Each point is reached from the start by the listed moves, each made 0, 1 or 2 times, or once backwards (-1), plus a little noise. Is the number of moves made odd or even? Then give how often each move was made.

Moves:
(1): [ 11.7 -19.9]
(2): [20.7 13.1]
Start: [-5.9 -0.9]
Points:
[  6.2 -21.5] -> odd (1, 0)
[ 2.2 32.6] -> even (-1, 1)
[-38.6   4.3] -> even (-1, -1)

Moves:
(1): [ 26.3  15.5  -3.4 -11.7  -1.0   5.6  -0.1   0.7   1.0  -3.5]
(2): [-4.0 17.7 -1.5 -0.2 -2.7 -7.6  1.3  4.4 -1.9 -4.3]
(3): [-4.1  3.7 16.3 -0.3 -3.6 -0.9  1.1 -4.4  1.5  1.1]
(4): [ 1.2  3.1  4.9 15.5 -2.4  4.7  3.8  6.3 -1.0  2.7]
(5): [  1.6   2.1  -1.8   1.6  20.9   1.1  -5.0 -14.6   0.4  -0.4]
(6): [ -6.3   9.4  -1.3  -5.1  -2.3  15.1 -13.8   3.5  -0.5   8.0]
(7): [ 1.0  2.1  5.8 -9.2  4.2  6.6 10.7 -1.4 -7.4 -5.5]
(8): [ 0.3  1.2  4.6 -0.8 11.2 -3.4  5.0 16.0  5.5  4.6]
Start: [ 1.6 -3.9 -2.8  1.8 -5.1 10.9  4.4  8.8  0.2  8.5]
Points:
[-12.6  54.1  17.1   5.3  26.7  22.9  -1.7  -7.3  -9.5   5.2] -> even (0, 2, 1, 1, 2, 1, 1, 0)
[ 36.1  76.2 -28.3 -41.4 -40.6  47.5 -10.4  28.2 -17.1  -2.1] -> even (2, 2, -1, 0, -1, 2, 1, -1)
[-19.2  20.6  15.6 -21.6  -5.3  39.5 -35.2 -30.5  -2.4  19.8] -> odd (0, 0, 2, -1, 1, 2, 0, -1)
[ -2.7  28.7 -20.7  41.2 -48.5   2.1   2.6  34.0  -5.7   5.7] -> even (0, 2, -1, 2, -1, 0, -1, -1)
[ 37.1  89.0 -11.7   1.5 -11.7  50.7 -24.2   7.3  -9.5   8.8] -> even (2, 2, 0, 2, 1, 2, 0, -1)

Moves:
(1): [ -1.0 -12.9  -4.6  -5.1  -0.9   5.0   6.6   7.4   0.7   1.2  -0.8  -3.7
   4.2]
(2): [13.8  9.0 -9.7 -5.4 -5.5  3.9 -1.0 -0.5 -3.4  4.7  3.7 -3.5 18.1]
(3): [ -0.5 -13.1   5.0 -10.0  -1.6   6.7   4.8  -1.0   9.5  -0.6  -4.6  13.7
   0.2]
(4): [14.1 -7.2  2.5 11.6 -6.0  1.7 -5.2  2.5 -4.5 -1.9  1.7 10.5  0.3]
(5): [-13.5   6.1   2.9   5.0  14.0   8.3  -9.5   7.6  12.1   5.0  -1.1 -11.6
   4.5]
(6): [ -5.2  -4.1 -13.8   1.0   3.3   5.4   3.5  -1.0  -0.8  -3.5   6.3   2.2
   4.5]
(7): [-0.6  3.9  8.0  4.7  5.0 -0.4  8.2 -0.2 -1.1 -3.6 -5.5  0.0 -5.2]
(8): [ -8.8   3.6  -1.6   4.3 -14.4   4.5   3.4   6.7   7.9   4.8  -3.3   4.1
   1.8]
(9): [ -1.5  -3.5  -8.9  -1.2  -1.1   5.4   6.1 -10.5   9.2   5.1  -6.1  -9.8
   3.9]
(10): [ 2.1 -5.0 -2.7  0.2 -0.6 10.4 -3.0  7.1 -2.3 11.2 -8.1 11.9 -6.0]
(11): [ 0.5 -1.8  0.5  3.3  2.1 -7.2 11.1 -6.6 -7.0  3.3 27.1 -0.3  6.6]
(12): [ 1.1 -1.1 -5.6  0.6  3.7 -3.8  0.8  4.7  8.5  2.9 -1.4  1.4 -1.0]
Start: [-3.9  5.2  4.2  0.8  2.5  1.1 -6.8 -7.4  3.1 -2.7 -4.1  0.0 -2.3]
Points:
[-54.4 -23.1 -25.6  -0.6  16.9  21.9  46.3   3.8  34.4  -3.9 -19.7 -14.7
  -9.1] -> odd (2, -1, 0, -1, 0, 2, 2, 1, 1, 0, 0, 1)
[-20.4   8.6  -2.9 -23.3  26.8  37.2   3.3   0.9   9.0  23.8  50.1   8.5
  51.8] -> odd (0, 2, 2, -1, 2, 1, 0, 0, -1, 1, 2, -1)
[-12.6 -21.6 -52.0   6.7  -4.5  21.2  22.0 -12.7  28.1  48.0  27.9  12.7
  15.6] -> odd (0, 0, 0, 0, 0, 1, -1, 1, 2, 2, 2, 2)
[ 29.9 -32.2   6.5  -7.4 -15.6  -7.4   6.6   4.3  14.7   0.4 -16.3  32.6
  -8.1] -> odd (1, 0, 1, 1, -1, -1, 0, 0, 0, 0, 0, 2)
[-90.1  -3.8 -31.5  10.4  17.8  18.1  23.9  -6.5  48.3  12.0  55.6 -43.9
  33.3] -> even (1, -1, 0, -1, 2, 2, -1, 2, 1, -1, 2, 0)
[ 13.6  11.0 -22.8 -40.3  -4.9  -4.5  15.9 -44.6  51.3  20.9  12.8 -17.1
  48.9] -> even (-1, 2, 2, -1, 0, -1, -1, 0, 2, -1, 1, 2)
[-34.8  -0.2  -7.4   1.2  25.8  33.6   7.1  18.2  40.1   6.2  23.9  20.4
  33.1] -> even (0, 1, 2, 0, 2, 2, 1, 1, -1, 0, 1, 1)
[ -9.8 -27.3 -10.9  11.6 -15.4  76.5  -6.6  28.3  81.0  35.7 -70.0  19.9
  22.9] -> even (1, 1, 2, 2, 2, 0, 1, 2, 2, 1, -1, 1)
